Each row is a point. The last column is the point's height on a tilted bowl or saddle (a function of degree 2), plus a little noise. Along how many of its main directions does it bend up, bend down or stay straight?

Points (18 x 4)
[[ 40  -9 -68   6]
 [-23  -8  -6  25]
 [-10  14   5  23]
 [-23 -14  14  25]
 [ -6 -29  -5  38]
 [-11  -7 -13  29]
 [ 34 -55  36  61]
 [ -7 -17 -29  26]
 [-28  40  55 -14]
 [ 53  -1  14  41]
 [ -1  -5 -16  30]
 [ -9  46   4   5]
 [ 95  22 -17   2]
 [ -4 -37 -35  28]
 [-27  -6   2  22]
 [ 55 -18  10  50]
 [ 35 -61  36  64]
 [-19  21 -51   4]]
Directions: 0 up, 2 down, 1 straight

Points (23 x 5)
[[-15 -15   7   5   8]
 [-11 -35   0 -19  16]
 [ 16  23  11  28  11]
 [ 30  25  21  26  15]
 [ 32  -4 -38  -6  14]
 [-43  28  14   3  38]
 [  3 -95  28  40  86]
 [ 35  10  36   2  13]
 [-29   7   7  15  19]
 [-42  -6  43  11  36]
 [-18 -28 -14   9  19]
 [-16   6 -44  -8  26]
 [ 21  10  20 -24   5]
 [  9 -26  25 -58  31]
 [ 37 -15  23  -9  12]
 [ 10 -37  11  38  23]
 [ 29  33 -13  39  25]
 [-19  -5 -45   5  31]
 [-57  -2 -23  36  69]
 [ -1 -10 -20  39  22]
 [-10  20   5  16  10]
 [-26  45  39 -33  46]
 [-33 -34 -18   4  33]]
Directions: 4 up, 0 down, 0 straight

Points (43 x 7)
[[  8  16   9 -15  19  -3 -14]
 [-17 -54  59 -30  40  26  -3]
 [-52  18 -16  55  -9  62 -33]
 [  0   2  44  33  16 -24  13]
 [ 17   1   7 -30  -7 -14 -15]
 [-20 -12 -43  18 -15 -35  -8]
 [ 50 -30  31 -22  34  18 -28]
 [ 15 -23 -38  15 -48  38 -35]
 [-72  28  54 -33   8 -28 -30]
 [-18  14  -3  11   1  33  -9]
 [ 45 -18   9  66   4  34  40]
 [ -5 -31  11  16 -24  23  -8]
 [ 10 -29 -13 -15 -50 -11  -9]
 [-39 -32 -40  -3  34  37 -42]
 [-11   9  10   8  10  46  -1]
 [-17 -21  11 -16 -17  -7  -5]
 [ -5   3  22 -17 -30 -53  -9]
 [-17  15 -53  39 -21 -17 -21]
 [-18 -95  33 -30  -9  18 -57]
 [ 79 -10 -25 -41   6  44 -95]
 [-37  -7  29  13  11  16   3]
 [ 21  -3 -31 -21  -1  23 -34]
 [ 11 -87 -30  41 -12 -47 -38]
 [  6  32 -55 -43 -42 -11   3]
 [ -9  34   8   4  -1 -13 -10]
 [-25  22  30   4  -9  24   4]
 [-22 -27  25  86 -49   9  14]
 [  1 -27  -3 -22  24  -5 -10]
 [-61  -1  36  -3  20 -32 -14]
 [ 44 -51  38  10 -17  12 -27]
 [ 31  49   8  34   0  -6  -5]
 [ 30 -12 -34  43 -45   7 -15]
 [ 31  14 -16  31   2 -28  -9]
 [  5  11  49 -47  72  28 -11]
 [ -3 -31   1  26  43  29  14]
 [ 23 -30 -20 -57 -42  11 -17]
 [-12  12  46   3 -50  20  18]
 [-30  11   9  34  15  22   4]
 [  2  21   7  -6 -28  15   0]
 [ 43  11 -10  43 -33 -10   0]
 [ 15  12  -7 -11  49 -14 -16]
 [  7  23  31 -46   1  65 -11]
 [ 47  25  61 -54   9  36 -40]]
Directions: 2 up, 3 down, 1 straight

Points (69 x 9)
[[ 30  10 -16  28  29  27 -17 -68  21]
 [ 50  17  18  23  21  19   7 -51  28]
 [-17 -45 -82  13 -10 -33 -12   5  25]
 [-38   3   3 -80  -3  15  26 -20  57]
 [ 21 -25   7 -29  -9  35  59  10  46]
 [-38 -32  25 -12  10 -67  13 -40  47]
 [ 16 -29 -20 -19  -4  -8  -9 -22  16]
 [ 26 -46   6   7  -5  32  44  -7  35]
 [-24 -30  20  55  34 -19 -58  23   5]
 [-11 -26  18 -26  -4 -46  15 -82  62]
 [ 51  14  46  53  24  22 -48 -21  38]
 [ -5 -60 -47 -10   8 -34   4  18  18]
 [ 20 -17 -45 -21  31  15 -54  -9   8]
 [-38  45 -36  27  -4   2 -35  31  -7]
 [ -7  35  -9  47 -15 -44  30  26  30]
 [-36 -18  31  13 -40 -31 -34   3  17]
 [-14 -16   7   8  27   1  12 -17   7]
 [ 32  -8 -64 -27  -6 -12  33  -7  34]
 [  5 -31 -14  11  59  -6  -2 -14   5]
 [ 38  -5  -5 -33 -28  12  14 -22  39]
 [-41 -10  -9 -25  -1 -62   3 -13  30]
 [-80 -13 -19 -50  95 -19  18 -19  59]
 [  1  -7 -10 -48  10 -14 -17 -29  22]
 [  8  13  16 -37  74  24   7  -8  25]
 [-17 -29   0 -36   3 -25  41  -2  33]
 [ -6  11 -66 -36  43  -8 -38 -29  22]
 [-53  38  42  -1  58  43   6  26  27]
 [ -7 -15  56 -10   0 -39  27   7  39]
 [  0 -24   2 -16  42  21  29  55  16]
 [ 34 -18  -5  -6  16  15   2  -2  10]
 [-43  -5   9  27  17  11 -43  27 -13]
 [ 67 -74 -68 -37  15  27  30  -1  51]
 [ 32 -38 -10 -64  -3 -17  -8 -25  41]
 [-20  28  -5   3  67   5  42 -32  22]
 [ 32  32 -11 -13 -37  -3 -19   7  22]
 [ -1 -28   9  59  26 -24 -26  24   7]
 [ 41 -19 -46   6  14  51 -16 -45  25]
 [  3 -17   3  31  20  64 -16  22   7]
 [-13 -61  52  48  48   4  47  73  50]
 [-17  22 -91 -11 -46   4  -6 -23  44]
 [ -3 -35  -3 -47 -51 -42  23  79  45]
 [  5   9 -17  30   7 -58  31  20  27]
 [-33  13   8 -10  31  18  -7  15   0]
 [-18   0  29 -11  36   7  22 -32  24]
 [ -9 -15  46  -4  -5  24  41 -70  67]
 [-11 -47 -15  -4  47  -5  28 -31  18]
 [-45  -5 -29  26 -34  -7 -18 -36  23]
 [ 14 -25 -23 -26  42  17  -4   1   7]
 [-11 -24 -42  40 -23   6  14 -18  18]
 [-19  37 -87  13  -2  19  35 -43  40]
 [ 11  31 -63 -10  29 -18  -7 -31  21]
 [ -1  34 -72   0  10 -36  31  18  34]
 [ 55  -6  54  33  45 -12 -15  49  38]
 [ -8 -23  -9  66  -5 -21   2  -6  14]
 [-48  15 -80  24  -2 -50  23  35  38]
 [ 51  -9  34 -36 -73  21 -28   8  65]
 [-18  -5  17   3 -45  13  25  -7  35]
 [ -2  47 -26 -31  15   8  34   8  24]
 [  3  28 -50   2 -55  62  22 -13  45]
 [-44 -14  18  20 -70  43  12  66  25]
 [ -8 -34  58 -26  16  -7  -7 -23  39]
 [ -9 -48 -58  75 -26 -12 -10  10  26]
 [-20 -15  -5 -26 -19 -26  -3  20   9]
 [ 44 -23 -17 -50  12   0 -44 -22  28]
 [ 17 -26  -1  44  39 -16  -4 -80  28]
 [ 10   5 -21 -43 -14  18  -8 -14  20]
 [ 27  -2  -5 -24 -23  32  13  37  22]
 [-10  -4 -61 -69  11  -6 -28  -3  25]
 [-46  36  -7 -11  31  22  90  -3  55]]
Directions: 7 up, 0 down, 1 straight

Points (73 x 9)
[[-46 -48 -15   9  42 -19   8  -5  34]
 [  0  23 -12 -11  18  -2 -68 -52 -67]
 [-49  -6 -48  30  31   2  41 -49  -2]
 [ 42 -25 -50 -27  51  29 -30   3 -38]
 [ -6 -12   3  10 -13  18  -2 -21 -11]
 [-12  13  27  14 -22  11  13  32  13]
 [ 13  35 -31  36  -3  -6 -27  27  16]
 [  6 -21 -12  15 -18  -1   8   5   2]
 [-23   7  -8  43  -1   3 -14 -16 -26]
 [ 32 -33  37  29  -6  20 -43 -33 -20]
 [-23   4  -7  22 -37   1 -49  21 -44]
 [-11  13 -50  35 -12  28  55 -25 -20]
 [ 20  21 -22 -26  13   4  17 -56 -18]
 [ 11  26  17  -5  61 -44  28   3  16]
 [ 15   6 -35 -23  43 -11 -40   0 -23]
 [-46 -70 -27 -42 -14  -8 -15   3  -4]
 [ -9   8   6  -2  35  24  12 -34  20]
 [-29   1   5 -48  -4  -8 -20 -61 -54]
 [ 10  -9  -4 -44  63   9  -3  36  -4]
 [ 36  14  21 -13  49 -30   0  47  24]
 [ 16  49  -8 -36 -34  20 -12  25  48]
 [-15  26  10  18 -47 -18   5 -46 -54]
 [-21  25  44 -31   0  23  -5  43  10]
 [-43  -2 -26  67 -42   4  41  -8 -60]
 [-17 -24  24 -15  -9  13  13   1   3]
 [ 23 -30 -17  31  23  42 -11  33  -1]
 [-16   2   6 -12 -18  -4 -44  -9 -41]
 [ -6  35  26 -14 -86   0 -15   8 -18]
 [-17   7 -31  10  12  -1  14  21  12]
 [ 14  -5  27 -37  14 -48 -17  33  -4]
 [ 40 -35  43 -13  -1 -17 -58 -63 -49]
 [-21   6  67 -31  22   1  15  58 -12]
 [-22 -28  -5   3  42  -5 -18   4   8]
 [ 49 -27  10  -6  -9  10  33 -14   6]
 [-13 -22  -4  -8  34  50  18   8   8]
 [-11 -40  15 -18  26  18  40 -46  22]
 [-52 -16  37  37   6 -25  10  16 -13]
 [ -8 -22  -8  18 -23  37  23  13  -5]
 [ 38 -10   9  -1  11 -20 -26 -17  -9]
 [  3 -41  23  -5  21 -47 -61 -15  -4]
 [ 14 -18  -3 -17   0   9 -35  -1 -13]
 [ -2 -12 -27 -28   1 -14  49  12  13]
 [-16   5  27  13  18   3  24 -12  14]
 [ 41 -30   8   6 -85 -45  -6 -13  -2]
 [-11   9 -13 -12  10  -5 -17 -19 -16]
 [-12  28  25 -32  31  -4  45 -30  32]
 [  1   8   7  21  -9 -41   4 -21 -21]
 [ 25   8 -30  41  14  12  -1   9   4]
 [  9  30   7  14  17 -13 -39 -59 -44]
 [-11 -25 -34  -5 -11  18  -9   4 -20]
 [ 39 -13  28  25  35   3 -32 -40 -14]
 [  0   9  -8  19   3 -17 -20 -29 -25]
 [  4   6  68  20  24   2 -14 -36 -18]
 [-32  21  37  62  49   0  12  38   2]
 [-10 -18 -14 -45  21  -9 -41 -40 -51]
 [ -7   5  43  16  28 -42 -49 -15 -31]
 [ 10   0 -41 -15  -6  11   8 -23 -19]
 [ 22  14  46 -34 -12 -19  10 -28 -20]
 [ -4 -26 -13  38  22  -4 -45  -4 -13]
 [-56  -6 -13 -14  40 -41 -10  21   3]
 [-27  29   9  24 -40 -19  23 -14 -23]
 [ 45  46   2  24  -2  91 -16  16  95]
 [ -7 -16 -38 -32 -36  11 -23 -22 -55]
 [ 55  -3   5 -15 -12  -1  -1 -42 -24]
 [  0  21 -34  40 -55   2  22  -5 -27]
 [ 27 -95  44  48  10  23 -32 -17  39]
 [ -7 -47 -43  12   2  40  22  15 -17]
 [-11  22 -18 -60  40  -7  18  50  10]
 [ 34  -2 -26 -20  12  16 -32 -25 -27]
 [ -1 -46  16  22 -14  46  -8  -2 -11]
 [ 27   8 -12  14  -4   9   7   6  15]
 [ -5 -29  17 -26  -7  -2   2  -4   1]
 [ -9  10  17  18 -75 -38   2   0 -37]]
Directions: 2 up, 4 down, 2 straight

Points (69 x 9)
[[-33  17 -20  -3   1  21  19   7 -20]
 [-23 -12  16 -27 -17  -4 -26 -14 -61]
 [ 30  25  -8   7 -60  36  -6  61  62]
 [-26  21  21  14 -36 -15  19  32  34]
 [-38 -23 -15  61  14  -4 -13   3  62]
 [-10 -14  32   4  33  -4  21   5  12]
 [ 34  31  12 -58  -7   0  25  -1  64]
 [-27 -24   8 -12  -2 -35 -11  43  23]
 [ 27 -12   4 -20 -31  13  -4 -26 -16]
 [-12  -8 -23 -30   3  59  21   8  -5]
 [-23 -14 -22   6 -17  22 -25  11  18]
 [-37   1   3  18  -1   4   7 -29  -1]
 [-95  33  -8  25 -40 -26   8 -16  15]
 [ 15  40   8  29 -43  -1  17  23  39]
 [ 11  17  27  -6 -60  -3 -26 -34 -20]
 [-28  10  30 -43   8 -36  12   7 -27]
 [-10  24 -21 -14  -5  -6 -19 -37  10]
 [-12 -19 -15   9  18  22 -30 -29  13]
 [ 36   0  -2  58 -27  20 -27  17 -34]
 [-18 -42  10  -4  14  -2  22  10   9]
 [-35   4 -17  28  20   0  44  28 -50]
 [  8  41  40 -47  -7  25  16  11  66]
 [ -6  -6 -15 -22 -33  29  14  -1   3]
 [-32 -12   3 -34  22  -6  12  15 -41]
 [-22  13  14  34   5 -12 -22   4  31]
 [-23  -2  42  19 -12  60  17  15  73]
 [ -3  -8  -5 -12 -10   1   2  32   5]
 [-16 -17  23  14  19   0 -17  10  20]
 [ 16 -26  19  -2 -32  -7   1  30  16]
 [ 20  26 -16  23 -11  -5  -8  -8  19]
 [ -1  -3  33 -29 -23  59  13  -2  45]
 [-26  -4   2 -10 -44   1   3 -21  -8]
 [  1 -34  12  19 -26   4  -6 -43 -26]
 [ 26 -13 -13 -20  10  -2  31  27  12]
 [ 38  33 -43 -12 -38 -13   4   8  90]
 [ -8  15  13  14 -51  10 -18  -5  14]
 [-38  72  33 -23  18 -20 -16   3  36]
 [ 43  14   2 -39 -10 -10  14  -2  40]
 [ -3  30  19  24 -22   8  16  38  30]
 [ 37 -21 -31  55  23  17  18  29 -51]
 [ 18  11  11   5  19 -15 -17 -15 -14]
 [ 17 -10 -14  -9  15   4  31  42   1]
 [  5   4 -10  -3 -42   1 -20  33  20]
 [-19  10  -7   9  13  33  -1 -10  16]
 [-32  -4 -15 -29  28  27  -9  37 -13]
 [  0   9 -39   4  -6 -25 -14   0  44]
 [-41 -26   4   8  22  22 -16  13  37]
 [ 39  28  14 -14  -3   5 -39 -16 -10]
 [ -3 -49 -26  46 -11   2   8  -6  23]
 [ 29  12  -8  13   1  -3  11  38   7]
 [ -3 -33  11  -5 -15  24  15  50  33]
 [-39  -9 -68 -22 -23  13  -3 -24  40]
 [ -5   6   5 -30  16 -38  17  16  -3]
 [ -5   1 -13 -16  15 -33  11  14   3]
 [ 17  19  37  15 -10  11  -5   4  32]
 [-52 -23   0  16  22   9   7 -30  12]
 [-26  -7   8  -7 -11   2   0 -52 -29]
 [ 14   3  20  10   8  -5  10  -5   2]
 [ 23  30  10 -14 -10 -39   3  -6  33]
 [  3   6  21  -8   9  31   3   0  23]
 [ 12 -26   8  -4 -23   7  43  -5  40]
 [ -1  21  16  40  12 -38 -18   5  15]
 [-16  -9 -17  -2   3 -24 -23 -16   3]
 [-30  39  -4   3 -14  38  -6  26  23]
 [ -7  -2  13  17 -17  46  -1  11  31]
 [  4 -37  -8   5  10 -24  12  -3   3]
 [-19  13 -16  -6 -15  12  31 -26   5]
 [  0  22 -10   1   7 -23  -6  10  20]
 [ 20  15 -43  22   3 -39  -6  27  41]]
Directions: 4 up, 2 down, 2 straight
